Each row of a before or after table is a point. One or more steps were done to the points. Then noise was added and the rows were shuffled. The steps act on columns, c1 being the first. What was done? A step turns or swaps two columns, mirrors them in a line or flattens them onto one, adds a multiple of one to another, or multiplies or shifts one. Angles are multiples of 10 degrees, from the lower column toward the higher: turns from -170 to 170, lines from 10 to 170 but not 90. Use the fewest steps. Two steps may share a column if one is a turn and the other turns, adds or multiplies; they go together, in the order done. Otherwise the lowest column goes first.
In the rows, 128 means zero.

Before, 10 rows:
[[111 128 101]
 [ 78 118 101]
 [101 110 151]
 [170 105 158]
 [147 112 108]
 [126 126 135]
 [150 115  57]
 [134  96 113]
 [163 124 169]
 [142 126 107]]
After (10 x 3):
[[ 90 114  58]
 [ 87 111 108]
 [ 66 125 136]
 [ 51 127 101]
 [111 105 158]
 [ 42 110 152]
 [ 73  97 114]
 [ 83 126 106]
 [104 124 169]
 [ 18 119 101]]
Steps: shift c1 by -60

Before, 14 rows:
[[144 151 129 100 100 142]
 [118 117 152 169 142 146]
 [ 75 141 153  95 155 118]
 [111 131 103 160 121 141]
 [160 106  87 138 132 145]
 [162 124 151 125 148 133]
 [138 120 134  92 145 132]
 [158 128 143 131  48 110]
 [137 127 140 131 128 118]
 [120 150 130 125 132 110]
 [ 90 129 135 132 126 140]
 [ 68 140 120 146  98 144]
 [156 133 115 126 118 149]
 [163 100 124 109 156  49]]
After:
[[144 126 139 132 129 119]
 [ 67 129 135 132 126 139]
 [153 151 129 100 100 142]
 [182 124 151 126 148 133]
 [ 33 139 121 146  97 144]
 [144 120 134  93 145 132]
 [ 44 141 153  95 154 118]
 [173 132 114 126 118 149]
 [115 151 130 125 133 110]
 [113 116 151 169 142 146]
 [101 131 103 160 120 141]
 [185 100 124 109 155  49]
 [180 106  87 138 132 145]
 [176 128 143 131  49 110]]
Steps: multiply c1 by 1.6

Before, 9 rows:
[[151 121  96 136 155  89 184 121 132]
 [167  77  98 160  96 135 127 109 162]
 [121 110 159 105  90 135 117 153 155]
 [130  96 136 181 106 105 137 154 104]
 [154  92 154 115 102  99 150 142  87]
 [140 130  92 172 161 101 117 171 122]
 [147  76 134 162 140 129 127 155 137]
 [154 134 142 126 139 128 151 127 133]
 [145 121 117 115 174 160 177 170 102]]
After (9 x 9):
[[150 120  95 137 132  93 184 118 156]
 [149  78 135 165 138 129 126 158 139]
 [139 130  92 169 122 101 118 172 161]
 [134  96 135 180 100 107 135 155 104]
 [154 135 141 128 134 130 150 126 139]
 [145 122 115 117 101 160 175 169 174]
 [121 108 156 103 159 136 115 154  88]
 [169  74  97 159 165 133 125 109  98]
 [151  91 154 118  85  98 152 142 102]]
Steps: swap c5 and c9

Before:
[[121 153 122 150 143 132 118 121 134 129 115]
 [141  62 154 117 122 133  93 103 116 156 107]
 [120 133 114 158 138 102 118 127 106 120 135]
 [170  90 138 106 100 135  83 105  69 151  80]
 [110 149 138 145 128 120 137 156 115 130 132]
 [112 123 110 164 127 133 131 135 118 121 105]
 [102 109 155 153 129 148  90 136 127 107 144]
 [104 112 120 119 133 149 107 135 117 121 152]
 [116  98 134 148 144 150  75 161 141 136 155]
 [ 97 120 139 161 125 146  91 124 136 139 160]
 [154 144 128 160 137 124 148 117 117 109 123]
 [124 138 133 132 140 108 113 126 117 105 112]
 [127 146 107 152 103 113 131 138 142 113 125]]
After:
[[168  89 125 106 101 160  80 104 179 149   7]
 [125 147  94 152 102 131 152 137 106 113 119]
 [122 151 113 151 143 122 125 123 127 127  96]
 [152 143 137 160 138 142 145 118 133 108 114]
 [120 135  98 159 138 162 134 126 127 121 145]
 [112 122  97 165 127 130 147 135 137 121  71]
 [101 110 154 155 129 113  69 137 141 108 167]
 [109 150 149 143 129 144 127 155 133 129 139]
 [124 137 129 132 141 150 109 126 122 105  87]
 [140  62 155 116 121 132  72  99 141 154  75]
 [117  98 113 146 143 104  76 163 132 136 195]
 [102 111 104 117 131 119 119 132 148 121 188]
 [ 96 122 129 162 126 108  86 124 130 139 208]]
Steps: multiply c3 by 2; turn c3 and c7 by -30 degrees; turn c6 and c9 by 140 degrees; multiply c11 by 2.5

Before:
[[191  98 123 126 107 114 155 120 128 114 125 114 102 133]
 [114 155 154 103 100 124 150 137 145 118 108 143 138 104]
 [120 160 142 116  81 103 125 141 137 123  83 104 128 121]
 [167  89 149 152 135 113 125 142 146 138 138 105 108 107]
 [176 114 106 151 113 144 116 122 150 136 142 120 115 112]
 [104 124 107  70 142 147 144 118 148 140  86 130 114 170]
 [143 133 156  98  91 141 127 160 136 123  99 113 149 126]
 [173 101 123 128 141 124 123 108 121 110 142  87 125 104]
 [185 113 100 154 154 122 144 136 125 147 135 114 133 124]
 [115 146 156 109  84 136 154 119 137 163 110 111 141 134]
 [123 138 144 125  88 128 161 134 172 119  97 100 152 129]
 [ 87  97  94  81 101 124 156 127 148 165 107 135 152 149]]
After (12 x 14):
[[115 161 141 113  84 102 118 117 138 123  82 107 130 137]
 [ 48 112 108 151 112 146 120 139 148 133 143 119 115  89]
 [137 142 146 124  85 128 157 109 176 120  94 101 151 132]
 [248 125 107  68 143 147 146 131 148 138  91 130 110 135]
 [ 30 102 120 127 143 124 132 150 119 107 140  85 128  94]
 [111 129 157  99  88 141 116  97 138 119  99 108 149 113]
 [ 70 114  97 151 153 123 141 117 123 149 134 116 133  76]
 [157 145 152 114  85 136 158 127 138 164 111 108 141 137]
 [ 84  97 123 126 109 113 157 125 128 115 126 115 102  69]
 [212  97  94  83 102 126 154 121 151 166 111 136 151 164]
 [ 45  89 148 153 135 114 120 117 146 138 134 103 109  95]
 [ 85 153 153 103 100 121 144 111 145 114 106 142 142 151]]
Steps: turn c1 and c14 by -110 degrees; multiply c1 by 2.5; mirror c7 and c8 in the line at 170 degrees
